Rows are points. A path goes straight from each point to the next, and from the last back to the first. The post is the endless flat space through its rows: a point in 2 columns, a line in 3, a plane in 4, and so on, so that a path can go around it. How many times does the path go around the post? Going back the other way cancels.
In the rows, 128 means zero.

Post (2 x 3):
[[ 99 133 108]
 [166 135 136]]
Path (24 x 3):
[[147  98  88]
 [190 135 102]
 [149 163 139]
 [199 143 171]
 [161 121 151]
 [157 115 121]
 [128 132 100]
 [152 152 102]
 [149  99  68]
 [170 135 102]
 [ 76 157  93]
 [173 151 164]
 [121 135 148]
 [106 109 109]
 [139 103  84]
 [128 110  76]
 [126 143  69]
 [103 188 125]
 [128 150 105]
 [158 153 135]
 [119 139 140]
 [107 112 148]
 [ 38 127 116]
 [149 116 135]]
Times around: 3

Post (8 x 9):
[[ 97 116 118 134 118 128 199 119 141]
 [ 86 116 105 125  89 117 118 101  97]
 [105 121 147 115 202  94  99 137  55]
 [179 156 167 162 145 120 155  92 198]
 [105 133  96 124  97 115 116 141 124]
 [114  87 176  87 162 128 122 136 112]
 [147 131 108 143 160  98 107  79 132]
 [139 131 162  92 178  88 171 125 109]]
Path (26 x 9):
[[112 134 156 165 168 161 168 142 132]
 [133 133 182  84 122 107 169 196 102]
 [177  57 132  88 113 112  76  72 182]
 [ 74  97 182 128 103 110 144 111 131]
 [ 74 136 102 121 126  85 129  94  70]
 [ 74 129 122 126 156 123 196  99  81]
 [165 134 161 113 170 128 106 123 128]
 [155 165 118 166  86 118 140  98 133]
 [ 82  76 142 154 124 115 141  97  86]
 [152  99 140 105 164  71 124  88 169]
 [ 98 107 165  80 111 122 116 116 145]
 [136 153 152 105 144 120 138  97 119]
 [120 130 105 119 124 142 109 138  85]
 [132  97 119 115 134 121 139 127 114]
 [128  68 167 116 137 136 117 117 146]
 [ 38  61 133  87 148 103 137 154  74]
 [100 165  95 116 177  68 142 111 102]
 [121 151 191 113 163 160 161 123 135]
 [117 156 163 131 143 137 129 112  67]
 [151 111 179 129 122 144 129 112 168]
 [120 106 139 130 123  91 140 116 116]
 [150 119 168  72 128  79 138 125 165]
 [124 154 130 133 176  89 171  99 141]
 [109 125  96 172 137 153 120  92 164]
 [127 132 125 146 135 146 123 117 130]
 [135  82 124  61 168 140 159 158 120]]
Times around: 4
